Rows are points. The points of each table are mixes of a few directions, plus a little noise. Count the directions of each table, and those that both share. Where both have some left over, give the other angles between the two spaces (their principal angles), to ten degrees, smallest first.

First, 6 rows:
[[-26 -59  32]
 [ 19  29 -15]
 [ -1  24 -15]
 [  9  57 -31]
 [ 31 -46  29]
 [-34  -5   1]]
Second:
[[ -5 -13  69]
 [  7  14 -76]
 [ -1  -2  10]
 [  0   1  -3]]
Directions: first 2, second 1, shared 0; angles 50

First:
[[-28  -7 -16 -29   8  89]
 [-21  -6   0 -49  -8  62]
 [ 23   5  18  10 -14 -72]
 [ 16   4  -2  39   9 -47]
 [ -5  -2   1 -19  -4  21]
 [ 17   4  -3  48  11 -52]]
Second (6 x 6):
[[ -8 -27   9 -16  -3  83]
 [-12  21 -18 -18  33 -57]
 [-14  48 -19 -15 -10 -60]
 [  9  23 -16  19 -12  31]
 [ 27 -12  -6  40  32  16]
 [ -4 -52  50  -7 -37 -13]]
Directions: first 2, second 4, shared 1; angles 30

First (10 x 11):
[[-46  30  15 -48  58   8   6  24 -60 -15 -14]
 [ 20   3 -25  29 -36  -3  22 -50  40  -2  15]
 [ 25   3 -27  10 -43   1  34 -61  26  27  -2]
 [ 19   4 -13 -27 -16  -2  28  12  16 -30 -53]
 [ -3  -1  23 -16  36  20 -46  64 -41 -28  21]
 [-51 -12  14  43  23 -45   4 -10  30  -1   3]
 [ 12 -15  18  23   9  19 -61  30 -21  16  61]
 [ 64 -20 -12  23 -44  23 -29  14  29 -13  25]
 [ 16  12 -10 -64 -17  21  31 -24 -43  65 -52]
 [-54  -4  12  28  32 -38  10   0  22 -18  -5]]
Second, 9 rows:
[[ 35 -58  26 -30   2 -28 -46 -20  46 -71  38]
 [ 11 -40  29 -76  16 -21 -22 -21  -4 -14  -9]
 [ -7  14 -13  35  -5   0  13 -23  18 -15  27]
 [-34  61 -34  53  -5  20  52  -4 -15  31  -7]
 [-20  21 -15  45 -10   6  19 -51  -4  56  32]
 [-20  37 -30  66 -10   6  33 -37  27 -20  39]
 [  4  -6  14 -48  10   8  -7  53 -35  14 -55]
 [ 26 -22  20 -16  -5   8 -37  84 -18  14 -36]
 [  4  -8   9 -27   6   1  -7  18 -14   8 -25]]
Directions: first 5, second 4, shared 3; angles 90

First, 8 rows:
[[ 36  61  50 -17 -61 -16  55 -17  57  53 -22   8   0   6]
 [ 25  32  37 -11 -23  -1  29 -10  18  17  -2  10 -33  18]
 [ 39  35 -19  14 -24 -12   9  -3  24   4 -52 -22  17 -13]
 [ -2 -14 -24  10  14   1 -18   4 -12 -17  -7  -9   7  -7]
 [-65 -55 -83  12  30  -3 -55  22 -13 -20  -3 -23 121 -64]
 [ 22   4  38  -4  10  12  10  -4 -20 -12  20  16 -77  42]
 [-36 -51 -16   3  44  17 -35  10 -46 -35  34   5 -14   6]
 [-17 -12  24 -13   6   5   1   0  -5   5  33  15 -16  10]]
Second (9 x 14):
[[ 12  23  -2 -18   3  61  24 -35  54 -26  19  -9 -12 -27]
 [-69 -29  48  -5  25 -43 -16  28 -47  33   3  29   4  29]
 [ 48  65 -26  23 -48 -10 -55 -16  53  11 -44  69 -37 -28]
 [-40 -46  10  17  10 -21  45 -13 -43 -27  16 -35 -15 -12]
 [ 11  -9   8   0  -3  11  64   2 -15 -13 -45 -85  25   4]
 [-22  16  16  10  19 -27  14 -14   4  -8   3  22 -28  -8]
 [ 11 -38 -54  24  -4 -34 -33   6 -38 -19  54  23  -9  -5]
 [ 16  16  14 -32 -27  54 -41  18  34  40 -31  13  28  10]
 [ 25  -2  -9 -20  25   9   1  24  -4   7  16 -30  43  33]]
Directions: first 3, second 6, shared 1; angles 50, 70
